Each row of a before or after table is a point. One or more steps were done to the points. Then noise was added and the rows were shuffled. The steps act on how far a point lies along the listed directions, d1 being the first. Write out the steps. A step turns or swaps two directions, mirrors them in a line or flattens them onto one, adds a multiple of one to another, or multiplies one. Angles are multiples of 10 degrees, from the lower direction toward the higher: turns from -170 to 170, lines from 10 to 170 but not 90. Use the fewest steps. Two steps may share a direction if one is a turn and the other turns, adds or multiplies; they go together, in the order done. Otherwise the lowest direction goes first.
In the rows, 128 means zero.

Directions:
(1): [149  77]
(2): [179 149]
Before:
[[194  92]
 [102 112]
 [132 106]
 [154 182]
 [120  94]
 [100 138]
 [194  79]
 [198 130]]
After, 8 rows:
[[206 163]
 [161 190]
 [193 167]
 [105 108]
 [ 93 181]
 [126  98]
 [148 121]
 [152 105]]
Steps: turn d1 and d2 by 60 degrees

Directions:
(1): [ 63 117 111]
(2): [140 153  66]
(3): [144  66 106]
Before (8 x 3):
[[129 108 124]
 [168 114 168]
 [149 136  41]
 [118  50 141]
 [141  98  83]
 [110  96 154]
 [ 43  77 135]
 [ 78 124  94]]
After, 8 rows:
[[158 157 169]
 [ 28 126 149]
 [100 142 162]
 [ 78 104 106]
 [135  73 141]
 [149  46  97]
 [119 116 142]
 [ 90 114 194]]
Steps: turn d2 and d3 by 70 degrees

Directions:
(1): [ 99 125 127 200]
(2): [192 163 125 156]
(3): [143  93  60 132]
(4): [158  67 166 138]
Before (14 x 4):
[[100 137 146  99]
 [ 89 140 127 117]
 [148 126 175 129]
 [191 113 102 145]
 [124 158 161 124]
 [191  87  32 127]
 [129 122 163 121]
 [149 164 156  64]
 [208 198 160 166]
 [153 168 140  35]
 [ 95 118 174  91]
 [110 115  79 102]
 [100 156 143 109]
 [106  81  27  92]]
After, 14 rows:
[[233 136  71 148]
 [115 112 156 117]
 [142 160 139  28]
 [ 89 140 125 106]
 [129 151 156  57]
 [150 205 215 143]
 [175 110  19 121]
 [ 93 128 107 121]
 [199 140 138 147]
 [ 88  97 140  90]
 [140 128  69 112]
 [101 139 153 108]
 [ 98 119 126 101]
 [128 118 179 118]]
Steps: turn d2 and d3 by -40 degrees

Directions:
(1): [173  61 119  62 105 120 102 119]
(2): [153 139  69 126 130 209 153 100]
(3): [110 154 148  62 196 156 111 157]
(4): [ 40 108 110  93 110 121 153  88]
Before:
[[132 141 180 183 131  74 123 136]
 [150 128  89 112 165 187 147 102]
 [146 168 131 198 138  86 162 133]
 [139 146 159 152 133 125 141 168]
 [196  49 175  32 163  71  69 144]
 [ 65 119 143 102 131 120 157 107]
 [185  85 152 131  90  39 119 148]
 [169 160  58 185 124 199 177 116]
 [ 86 133 144 193 128  89 148 119]]
After:
[[139 145 161 148 131 118 138 166]
 [157 182  93 211 120 151 184 120]
 [152 204  76 150 218 238 168 111]
 [ 87 119 151 181 123  70 138 121]
 [128 162 162 197 137 100 138 133]
 [ 63 120 141 100 134 122 158 109]
 [162  80 120  73 145 125 109 115]
 [150 133 152 173 129  56 137 144]
 [199  45 126  94  90  74 101 142]]
Steps: swap d1 and d2

Directions:
(1): [ 98 143  81  76 165  86 188 110 102]
(2): [ 87 109 106  64 107 208 115 136 138]
(3): [155 158 116  88 104  93 128 189 197]
(4): [116 159  85 129 183 119  41 135 120]
Before, 13 rows:
[[119 102 137 112 110 151 158 105 115]
 [107 130 100  83 133 126 143 140 129]
 [107  87 161 133  93 207 138 101 106]
 [128 138 101 114 145 116 130 119 123]
 [ 91 137 100  84 152 145 120 143 126]
 [128 104 161 144 117 124 166 125 124]
 [129 145 128 138 135 112 118 125 137]
 [106 153  77 106 149 135 114 116 123]
 [121 137 118 129 143 105 126 124 117]
 [133 130 148 143 109 119 132 123 132]
 [123  97 139 123 114 150 167 113 112]
 [139 143 142 140 123 119  98 142 145]
 [127 135 112 137 137 119 111 137 125]]
After, 13 rows:
[[129 101 167 176 130 146 106 119 114]
 [142 148 135 103 105  92 161 155 163]
 [124 135 110 122 132 111 145 135 125]
 [120  89 147 170 134 184  95  95  85]
 [103 151  76 103 149 132 126 112 120]
 [123 145  98  86 131 127  92 171 159]
 [ 80  55 176 183 121 248 123  37  34]
 [135 131 148 144 108 119 129 125 134]
 [116  96 144 154 128 183  92  88  92]
 [130 141 101 119 146 118 116 124 128]
 [ 98 143  98  81 148 141 115 152 138]
 [120 136 118 133 143 108 120 123 115]
 [131 147 126 125 130 102 139 130 146]]
Steps: swap d1 and d4; multiply d3 by 3

Directions:
(1): [152 139 103  97 116 175 147 168  75 110 212]
(2): [192 174  61 112 120  97  75 135 120 164 105]
(3): [157 110 171  68  46  79 143 112 147 130 144]
(4): [122  87  93  57 133 158 154 132  99 105  51]
(5): [ 99 103  92 127 163  37 174 130  89 147 153]
(6): [123 211 186  84 175 104 132 134 102  98 112]
Before:
[[ 91 110 143 157 137 103 142 118 143 133 131]
 [113 148 145 149 161 142 136 140 129 110 156]
 [131 104 105 161 113  63 122 121 133 151 174]
 [ 95  95 139 130 134 127 159 127 119 134 137]
 [101  91 131 160 156 113 148 121 130 131 110]
 [138  98 101 100  98 122 145 134 123 145 146]
 [160 117 114 128  90 124 116 116 129 132 151]
 [124 144 175 163 132 110 130 126 131 120 198]
 [ 82 114 112 160 146 155 157 126 113 115 145]
 [158 117 116  88 100 108 143 137 112 144 139]
 [148 156 142 135 126 146 130 147 112 126 170]
 [144 144 138 148 118 145 112 122 147 117 148]
 [ 99 119 146 165 137 135 137 135 140 126 154]]
After:
[[144 159 108 156 133 115  97 141 135 150 146]
 [171 136 130 107  78 154 153 166  88 123 247]
 [141 147 134 144 124 120 125 126 133 119 169]
 [115 149 117 179 155  93  88 108 166 157  72]
 [153 133  94 147 121 146 121 149 124 134 190]
 [150 167  72 120 126 150 119 143  91 129 153]
 [173 147 130 165  91 109 102 135 133 146 230]
 [126 137 112 173 179 106  94 112 150 147  45]
 [148 140 103 113 124 124 111 132 119 154 113]
 [146 150 163  97 107 115 140 121 109 106 169]
 [148 144 144  51 100 130 152 145 101 115 158]
 [126 171 176 150 135  85 104 118 144 123 151]
 [149 115 157  63  86 134 165 143 104 118 164]]
Steps: multiply d1 by 3; turn d1 and d3 by 20 degrees; turn d2 and d6 by 160 degrees; multiply d4 by 1.3; multiply d5 by 0

Directions:
(1): [146  89 128 105 128  40 155 161 180  82 153 151 148 185]
(2): [ 41 134  83 158 179 107 129 115 138 126 147  50 155 149]
(3): [141 117 102 125 153 124  50 159  92 139 154 166 222 111]
(4): [ 60 153 150 108  84  71 114  70 130 100 123 170 141  67]
(5): [128 147 139 122 192 115 186 113  96 133  34 161 171 144]
(6): [195 145  86 114 111  82  97 106  97  79  84  57 124 108]
Before, 9 rows:
[[ 75 137 130 123 148 118  92 127 116  91 163 150 183  87]
 [173 121 116 136 233 121 106 172  69 142  51 126 208 159]
 [102  96 142 139  43 130 131 156 190 131 215 173 109 120]
 [ 31 121 142 182 111 180 130  92 162 148 181 117  47 136]
 [ 72 131  96 129 105  90 128 115 196 126 161  98  77 125]
 [117 108 113 104 210 135 129 140 103 147  96 164 219 111]
 [137 126  48 155 215 149  91 208  65 145 112  82 224 127]
 [159 123 116 118 119 152  59 119 115 130  87 157 158  87]
 [ 82 128 139 139 108 112 130 104 163 122 153 119  73 122]]
After, 9 rows:
[[111 129  65 175 224 119 111 112  83 117  78  71 173 171]
 [146 100 129  99  77 135 141 115 175 106 159  71  43 100]
 [183 107 147 119 107 180 125 138 156 135  90 152  81 132]
 [119 158 150 134 136 178 164 105 116  99 104  87  71 102]
 [136  87 175 121  58  98 126 158 205 102 192 116  25 150]
 [ 93 141 109 149 185 131 106 111 101 145 104 120 157 119]
 [117 101 148 125  86 105 234 178 209  94 152 106  22 170]
 [ 58 158  90 137 189 123 129 106 130 162  85 132 159 112]
 [141 163  95 134 135  97 150  93  75 109  26 126 191  85]]
Steps: turn d1 and d4 by 90 degrees; turn d2 and d3 by -150 degrees; turn d2 and d6 by 160 degrees; multiply d5 by -1
